Rows are points. Examples show where two turns around zero, p and q, send a point. Write where each new point lands after one turn and then the other. Backwards means that the second turn is done in reverse. Each puzzle has new turns, and all numbers are rounded.

Turn p:
[2.7 1.5] => [2.4 2.0]
[ 2.3 -3.1] => [ 2.8 -2.6]
[-5.0  1.6] => [-5.2  0.6]
Turn q:
[ 1.1 -2.4] => [ 0.3 -2.6]
[-2.4 -0.8] => [-2.5  0.0]
[-3.7  3.9] => [-2.4  4.8]
[ 5.1 -0.6] => [ 4.7 -2.1]
Where do these land?
p, then q: [ 2.4 -4.0] => [ 1.9 -4.3]
q, then p backwards: [-4.7  4.4] => [-2.1  6.1]
q, then p: [ 0.7 -1.2] => [ 0.6 -1.3]
p, then q backwards: [1.5 0.9] => [0.9 1.5]

Turn p:
[-2.8  1.2 -0.9] => [-2.4  0.7 -1.9]
[-4.2  1.2 -0.1] => [-3.9  1.3 -1.6]
[ 4.3  0.1 -1.0] => [ 4.4 -0.7  0.0]
[-0.4  1.4  6.0] => [-1.0  4.4  4.3]
[ 3.1 -3.9 -4.0] => [ 2.9 -5.6 -0.8]
Turn q:
[ 2.9  4.7 -2.5] => [ 1.3  4.9 -3.3]
[ 0.0 -0.8 -2.2] => [ 0.0 -1.0 -2.1]
[-5.5 -3.1  1.5] => [-4.3 -4.1  2.5]
[ 2.6 -0.8  3.1] => [3.0 0.2 2.8]
Where do these land?
p, then q: [-1.4  0.2 -5.5] => [-0.4 -3.3 -4.6]
p, then q: [-3.4 -1.2  3.1] => [-3.8  0.1  2.9]
p, then q: [ 1.2  1.1 -4.0] => [ 1.8 -1.2 -3.8]
p, then q: [ 4.3 -4.3  0.4] => [ 4.6 -2.4  3.2]
q, then p: [2.3 3.1 3.4] => [2.0 4.7 0.7]
p, then q backwards: [-3.0  1.1  2.5] => [-2.5  3.1  0.9]

Turn p:
[-0.7 -3.7 -3.3  2.6 -3.7  2.4] => [-1.3 -0.5 -5.1  1.8 -3.1  3.3]
[ 2.5 -1.9 -1.5 -1.3  2.8  0.5] => [ 2.6 -1.7 -1.1  0.0  3.1  1.2]
[ 2.4 -0.7  3.2 -3.2  0.8 -2.7] => [ 3.1 -3.1  2.7 -1.8  0.2 -2.3]
[ 0.8 -1.6 -3.5 -4.6 -3.0  2.5] => [ 1.4 -0.6 -3.4 -4.9 -1.1  3.6]
[ 1.8  0.7 -1.5 -3.0  0.7 -3.9] => [ 1.6 -1.4 -1.1 -3.1  2.0 -3.4]
[-6.5  1.2  1.3  4.1 -0.3  1.9] => [-6.6  2.3  1.9  2.9 -1.5  1.5]
[-0.3  6.1  5.4  5.3  2.7 -0.7] => [-0.7  5.0  6.1  4.9  0.4 -3.9]
Turn q:
[ 3.2 -3.4 -6.5  0.1  2.0 -3.9] => [ 2.1 -5.0 -6.9 -0.5  1.8 -1.7]
[ 3.0  0.0  1.9 -2.2 -2.7  0.1] => [ 2.8  0.5  1.5 -1.2 -3.2 -1.7]
[-2.1 -0.5 -1.6 -2.2  0.4  3.3] => [-2.4  0.1 -0.1 -3.6 -0.3  2.1]
[-2.7  3.6  0.6 -0.7 -1.9  0.2] => [-2.4  4.2  0.5  0.1 -0.9 -0.7]
[-1.2  4.4  3.5  5.4 -0.8 -1.3] => [-0.4  4.0  1.9  6.6  0.5  0.6]
[ 2.4  2.1  5.1  1.5 -0.8  4.4] => [ 3.0  2.6  4.9  1.1 -2.2  3.6]
[ 2.0 -3.3  2.6 -2.0  4.5 -1.7] => [ 3.1 -3.4  2.6 -1.7  4.0 -1.5]
[-0.3 -2.0 -3.5 -5.2  1.9  3.0] => [-0.7 -1.6 -1.7 -7.0  0.6  1.2]
[-4.4 -1.0 -2.1  5.4 -2.6 -4.1] => [-5.2 -1.5 -2.6  6.1 -0.3 -1.8]
Where do these land?
q, then p: [-1.0  1.9 -0.5 -2.8 -2.7  4.4] => [-0.5  2.4  1.4 -4.7 -2.7  1.3]
p, then q: [ 1.1 -1.5  2.5  5.0 -0.4  0.1] => [-0.1 -0.9 -0.3  5.4 -1.8  1.2]
p, then q: [ 3.0 -4.1 -6.0 -6.1  0.0 -0.9] => [ 2.1 -4.5 -4.3 -7.5  0.7  0.6]
q, then p: [-3.0 -2.4 -1.1 -0.4 -1.7 -2.2] => [-3.8 -2.7 -1.0 -0.2 -0.5 -1.2]
q, then p: [-0.3  4.5 -2.0  1.3  2.7 -1.1] => [-0.3  3.9 -0.8  0.6  4.2 -0.3]
p, then q: [ 0.7 -1.2  5.9  1.6  3.1  5.5] => [ 2.5  0.2  5.9  3.3 -1.6  5.0]
q, then p: [-0.4  2.8  1.1  1.4 -1.1 -5.8] => [-1.3  1.5 -1.1  2.8  1.3 -5.6]

Turn p:
[-4.3  4.7 -0.2 -1.6 -1.2 -1.2 -0.7 -3.7  1.1] => [-1.6  4.2  0.1 -3.0 -1.5 -2.2  0.4 -4.7  1.7]
[-2.2  0.2 -2.7  0.6 -0.6 -2.6  3.4  0.5  6.4] => [ 0.2 -0.5 -4.0  3.3 -1.1 -3.9  3.3 -2.6  3.4]
[ 4.0 -1.8 -6.2  1.6 -0.9 -1.3 -0.1  4.8 -1.4] => [ 2.3 -0.3 -4.4  4.6  1.1 -1.3 -1.5  3.5 -5.0]
[ 2.2 -6.0 -2.3  5.1 -3.3 -0.9 -0.5  2.2 -3.3] => [-2.6 -4.4 -0.7  4.6 -1.4 -0.5 -3.1  3.5 -5.2]
[-2.4  0.6  4.1 -2.1  1.7  1.1 -1.6  2.3 -2.2] => [-2.4  1.6  1.7 -3.5  2.1  2.2  1.4  2.9  1.2]
[ 4.0 -0.2 -1.6  7.3 -0.7  1.2  4.1  3.4 -2.4] => [ 0.7 -0.8  2.6  8.6  0.5  0.9  1.0  1.7 -4.5]
[-1.6  0.0  2.2 -1.2  5.8  3.2 -2.4 -3.5 -0.1] => [-0.3 -0.6  1.8 -3.5  4.1  4.1 -1.7 -3.0  3.1]
[-1.3  3.5  4.1 -3.0 -1.1  3.7 -2.6 -2.4  3.2] => [ 0.6  3.4  1.8 -3.6 -2.9  2.7 -0.7 -1.1  5.6]
[ 1.1  1.7  2.6 -5.0 -0.9 -6.6 -2.8 -2.4  2.2] => [ 2.6  0.5  0.6 -6.1 -1.0 -6.6 -1.0  0.7  2.8]
[ 0.7 -2.8  0.0 -1.5  1.1  3.5  3.0 -1.1 -3.4] => [ 0.6 -3.0  0.5 -1.2  0.1  4.6  1.8 -0.7 -3.1]
Turn q:
[ 2.9  1.3 -5.6  0.8  3.2 -2.3 -7.1  1.1 -1.2] => [ 2.4 -1.8 -7.7  1.5  3.9 -1.1 -1.7  4.4 -1.2]
[ 2.5 -3.5 -4.1 -2.1 -5.4 -0.3 -0.1  0.5  3.7] => [ 1.7 -4.3 -1.2 -0.8 -3.8 -2.4  2.1  1.6  5.6]
[ 2.4 -4.5 -0.4  0.3 -0.2 -4.8  1.9 -0.4  2.9] => [ 2.9 -1.0  2.1  0.4  2.3 -4.6  2.0 -0.4  4.1]
[-1.1  3.5 -1.0  3.3  3.3  1.2  0.4  2.2  4.2] => [-2.9  5.2 -2.5  2.7  1.1  0.8  2.6  1.7  0.8]
[ 1.0 -0.4 -0.5 -2.7 -1.2 -3.4  0.7  0.9 -1.8] => [ 1.2 -1.7  0.2 -3.3  0.3 -3.2  0.0 -0.1 -0.9]
[-1.5 -0.3 -0.1 -4.1 -0.3 -0.3  4.7 -1.5 -2.9] => [-0.1 -1.5  2.1 -5.1  0.1  0.9  1.9 -3.6 -1.4]
[-2.1 -2.2  1.8 -7.8 -2.3  3.8  2.2 -6.1 -0.9] => [-0.7 -3.8  3.4 -6.4 -1.8  5.4 -2.5 -4.5  3.2]
[ 1.1  1.3  4.4  0.8  1.5  5.7 -0.5  5.4  2.4] => [-1.9  4.6  3.2  1.3 -2.5  3.3  0.1  6.2 -0.6]
[ 0.4  6.8  7.5  1.1 -1.1  3.3  2.1 -0.6 -2.0] => [-0.8  7.3  2.8 -1.0 -4.5  2.4 -3.8 -2.1 -4.2]
[-3.3 -0.4  0.3  3.8 -0.4 -3.5 -3.9 -3.9  0.3] => [-1.7 -1.3 -1.7  4.7  2.5 -2.3 -3.8 -3.5  0.6]
[ 1.3 -1.5 -3.9  5.2  0.7  0.5  2.2 -0.9 -3.6] => [ 3.7 -1.5 -1.5  4.0  0.4  0.8  4.1 -2.3 -3.1]
[-3.6 -0.2  1.7  1.4  2.1  0.1 -2.4  3.2 -0.9] => [-3.9  0.0  1.1  2.1  2.1  0.0 -0.9  2.4 -2.8]
Where do these land?
q, then p: [ 0.2 -9.1 -2.6 -3.5 -0.3  2.0  2.7 -0.3 -2.4] => [ 1.5 -8.8  0.9 -0.4 -1.3  3.8  3.1  2.9  2.1]
q, then p: [ 3.8  1.6  2.2  0.6  1.5  0.4  1.5 -2.5  3.3] => [ 4.2  3.6  1.5  1.1 -0.7 -0.4 -0.8 -0.9  2.8]
q, then p: [ 0.8  0.5  0.7 -0.4 -2.6 -4.3 -1.1  3.4  2.4] => [-0.8  0.8 -1.4 -0.4  0.5 -6.0  1.0  2.2  0.5]
p, then q backwards: [-1.0  4.6  4.9 -1.1  0.8 -0.1 -5.4  2.6  0.5] => [ 1.9  1.2  4.8 -3.2  3.0 -0.3  0.1  1.7  5.8]
p, then q: [-3.8  0.8  3.3  2.7  2.3  0.6 -4.4 -0.4 -0.4] => [-5.9  2.0  0.3  0.5  2.6  1.7 -2.8  0.8  1.4]
q, then p: [ 2.6 -0.1  3.5 -2.7 -1.1 -1.4 -0.5 -3.7 -4.3] => [ 2.9 -0.9  1.8 -4.7 -0.5  0.6 -4.8  1.9 -0.2]
q, then p backwards: [-3.4 -3.6  2.7 -2.3 -0.1  0.3  4.3 -2.3 -0.1] => [-1.9  0.6  4.6  1.3  2.4  0.7  1.7 -4.8 -1.3]
q, then p: [ 1.7  1.7  1.7  6.6  1.8 -1.3  7.8 -1.0  0.5] => [ 3.3  2.3  7.8  1.9 -0.8 -2.1  2.6 -5.0 -1.6]
q, then p: [-1.0  2.2 -1.8  4.2 -1.9  3.1  0.7  1.2  1.2] => [-2.2  1.8  0.2  4.0 -3.0  0.0  0.8 -2.1 -2.3]
q, then p: [-1.9  2.6 -7.5  1.1  1.5  2.0 -1.2  4.1 -0.7] => [-1.9  0.0 -5.1  3.5  1.1  1.7  3.7 -1.5 -5.5]
p, then q: [ 1.8 -1.1 -7.2 -5.2 -1.8 -1.3 -4.5 -1.1  0.0] => [ 3.3 -5.2 -7.6 -2.9  0.1 -0.7 -1.0  2.2 -0.6]

Turn p:
[-0.2 -0.9 -4.9  0.2  3.3 -0.8 -2.6  1.7  2.0 -0.5  1.7] => [-1.4  0.3 -3.0 -0.2  2.2  0.7 -2.6  3.8  2.5  0.9  3.0]
[ 2.4  1.1  3.5 -3.1  4.3 -2.8 -1.1 -0.5 -2.3 -7.2 -1.2] => [ 1.9 -0.2  1.5 -4.6  6.7 -0.3 -1.2  0.0 -3.3 -5.6 -0.5]
[-4.3  3.9  1.6  1.9 -4.7 -1.4 -1.5  2.3 -2.0  1.4 -5.9] => [-2.6  2.7  2.7  2.3 -2.2 -1.7 -3.4 -3.0  1.5 -0.5 -7.4]
[-5.1  0.9 -0.7 -0.7 -1.1  0.6  6.5 -3.2  0.2 -6.9  0.7] => [-5.0 -2.8 -2.1 -3.3  0.8  2.2  6.1 -2.7  1.3 -5.0 -2.3]
[ 0.3 -3.4  1.2  3.1  2.1 -1.4 -1.1 -0.7 -0.4  1.3 -2.9] => [ 1.1 -3.7  0.6  1.8  2.2 -1.3 -1.8  0.7 -0.9  2.8 -1.9]
[ 2.1  0.7 -1.7 -1.9 -0.3 -2.9 -1.4 -3.5 -0.9  3.0  3.7] => [-0.1  2.0 -1.9 -0.1 -0.1 -4.4  0.4 -1.4 -1.6  1.5  4.9]
[ 0.6 -0.3 -2.5 -2.6  5.2 -0.7  4.1  0.7  0.6  2.5  1.6] => [-0.3  1.3  0.1 -2.7  2.3 -0.7  4.3  4.1  1.3  3.3  2.1]
[ 2.9 -0.2 -5.6 -2.2 -3.2  2.6 -1.0 -0.3 -2.5  3.1  1.4] => [ 0.7  4.4 -5.3  0.2 -4.1  0.2 -0.1  0.8 -2.3  2.7  1.4]
[ 0.3  0.2  3.1 12.7  2.1  8.1 -1.6  2.5  5.0  2.9  0.8] => [ 3.4 -3.8  3.4 12.4  0.4  8.0 -0.2  0.4  4.6  2.5  0.6]
[-3.1 -1.9  2.9 -3.3 -2.1  1.4 -1.2 -1.3 -1.2  2.9  0.9] => [-1.5 -0.5  2.6 -2.5 -3.4  0.5 -0.9 -3.3 -2.0  2.9  1.0]
[ 2.0 -2.0  3.6 -2.2 -4.5 -1.5  1.9  4.2 -2.0 -1.6  2.8] => [ 0.2 -0.4  3.2 -1.3 -5.0 -1.0  0.5  2.7 -4.3 -4.3  0.3]
[ 2.1  2.0 -0.5 -1.9 -1.1 -1.3 -0.9 -1.9  3.7 -1.0 -3.7] => [ 3.8  0.5 -1.8 -2.0  0.3 -2.3 -1.1 -2.0  3.4 -1.5 -1.4]
Turn q:
[ 2.6  6.2  0.6 -3.8  2.1  2.8 -3.2  3.0  5.4  2.7 -2.0] => [ 0.2  5.5  0.0 -5.6 -0.6  0.5 -3.4  4.1  6.0 -0.5 -2.3]
[-1.8  1.2 -0.4 -2.6 -0.2 -2.7  3.2 -0.5 -1.4 -0.1  4.8] => [-1.9 -0.5 -0.6 -1.5  1.8 -1.9  1.7  1.7 -3.0 -0.3  5.1]
[ 6.8  2.8 -0.5 -4.6 -3.0  1.0  0.4  2.5  5.6 -1.6 -1.4] => [ 5.4  3.8  0.7 -5.5 -4.8 -2.1  1.7  2.9  3.6 -1.1 -0.3]
[-2.5 -4.6  1.2  0.5  2.2 -2.3 -3.2 -5.8 -4.9 -1.9 -3.3] => [-2.3 -4.2  1.5  2.2  1.5 -1.1 -2.7 -6.6 -4.0 -3.2 -3.4]
[ 2.7  4.0 -2.0 -4.9  1.6  4.4  0.0  4.6  4.0 -0.7  0.0] => [ 3.6  3.2 -1.3 -6.0  0.6  2.3  0.3  4.6  4.5 -1.7 -0.1]
[-0.6 -1.0 -1.4 -0.3 -4.7  2.1 -0.8 -1.0 -0.7  2.7  4.5] => [-0.2 -1.0 -3.7 -0.9 -3.0  1.5 -1.2 -0.9 -1.5  3.4  4.1]
[-4.6 -4.5 -0.3  3.6  0.2 -4.6  1.9 -3.7 -2.0  2.5 -4.3] => [-6.3 -3.6  0.8  4.2 -0.1 -1.4  2.9 -3.6 -3.0  1.2 -4.1]
[ 0.0 -0.1  4.4  0.8 -3.4 -1.6  1.0  3.4 -3.7  1.1  3.7] => [ 0.6 -0.3  1.7  2.9 -1.7  0.2 -1.9  4.2 -4.7  2.2  3.5]
[ 2.5  1.1  2.1  2.7  0.4  1.1  2.9 -3.1 -0.7  0.9  2.8] => [ 0.6  3.0  2.6  0.9  1.2  0.2  0.7 -2.7 -0.9  3.2  3.2]
[-0.7 -4.3 -2.9  3.4  3.0 -1.1  0.3 -0.5 -5.6  0.6 -2.9] => [ 0.1 -2.9 -1.4  3.4  4.0  0.7  1.1 -2.8 -4.0  1.1 -5.0]
[-1.6 -3.1 -1.9  4.8  3.0 -4.1 -3.5 -1.1  0.3 -1.7 -0.3] => [-0.7 -4.1 -1.1  4.7  2.9 -3.9 -1.1 -2.5  2.1  0.1 -2.3]
[ 1.3  8.1 -0.9 -1.7 -3.3  4.0  0.0  2.6  3.5 -3.3 -1.3] => [ 2.5  7.1 -2.2 -1.3 -3.1  2.1  0.6  3.2  4.3 -4.5  1.9]
[-4.0 -5.9  2.0  2.2  2.1  0.9  1.0 -0.6  0.1 -1.4 -0.4] => [-1.6 -6.0  2.9  2.7  1.3  2.8  1.0 -1.9  0.6  0.0 -0.4]
Where do these land?
q, then p: [ 1.1 -0.8  0.4  3.2  1.4 -2.7  1.7 -2.5 -0.5 -0.8  1.5] => [-0.7 -1.8  1.5  2.1  2.6 -2.9  2.1 -0.7 -0.7  1.0  1.1]
p, then q: [ 3.7 -1.8  1.4 -3.1  3.2 -0.5  1.3  2.2  0.8 -3.0 -0.2] => [ 4.8 -0.8  2.1 -3.1  1.7  0.2 -0.3  3.3 -1.4 -1.3 -0.4]
q, then p: [-1.7  1.7 -4.3 -4.5  0.3 -3.5 -0.4  1.0  1.6 -2.9  0.4] => [-2.5 -0.7 -2.5 -4.4  1.0 -1.4  0.2  4.4  1.0 -3.7  0.0]
q, then p: [-3.2  0.8  2.5  2.5  1.7  1.1  1.8  0.2 -2.0 -2.8  3.1] => [-1.2 -1.8  1.7  3.2  2.6  3.8  1.2  0.6 -1.1 -0.5  3.1]
p, then q backwards: [-1.8 -2.1  2.8 -1.5 -1.5 -0.9  1.1 -0.3 -0.1 -1.7 -2.9] => [ 0.5 -3.5  0.5 -3.0  0.9 -0.7 -1.1 -1.1  0.3  0.4 -2.8]
q, then p backwards: [-1.5 -0.8 -0.7 12.6 -1.7  1.4  0.0  1.4  2.5  0.6  1.7] => [-0.7  2.1 -3.1  9.4  0.6  3.7 -0.7 -1.7  3.1  6.9  0.6]
p, then q: [ -1.7   0.7 -10.9  -1.9   2.5   2.1   0.7  -1.3   1.1   5.1  -2.8] => [-5.0  3.3 -7.2 -4.9  0.5 -0.2  3.0  3.4  4.2  4.1 -2.6]
q, then p: [ 0.3  5.0  2.0  0.8  2.0 -0.2 -3.7  0.7 -5.4 -2.4 -1.6] => [ 0.3  2.7 -0.5  2.8  5.9  1.8 -4.3 -0.9 -0.9 -3.4 -1.0]
q, then p: [ 5.5 -0.8  2.0  2.4 -8.2  1.9  0.9  1.3 -0.3 -1.7  1.7] => [ 3.6  2.7 -1.2  5.8 -6.0 -2.5  1.8 -0.6 -3.3 -2.4  1.5]
q, then p: [ 1.7 -2.3 -2.0 -4.5  1.1  0.3 -3.6 -1.0 -0.9 -1.4  0.7] => [ 2.0 -0.5 -3.2 -4.5  0.8 -1.2 -2.6  0.4 -2.5 -0.1  1.2]
q, then p backwards: [-0.9  2.6  3.6 -2.3  0.6  0.1 -0.2 -2.4  2.5 -2.6  0.1] => [-1.6  3.0  2.4 -2.1 -0.8 -1.8 -1.1  1.9  2.1 -1.4  2.7]
q, then p: [-1.5 -2.1  3.2 -3.6 -1.5  0.9  0.4  0.8  0.7 13.7 -1.8] => [-3.8  4.4  4.8 -3.7 -7.1  1.1 -3.9 -3.0  0.2  8.0 -3.9]
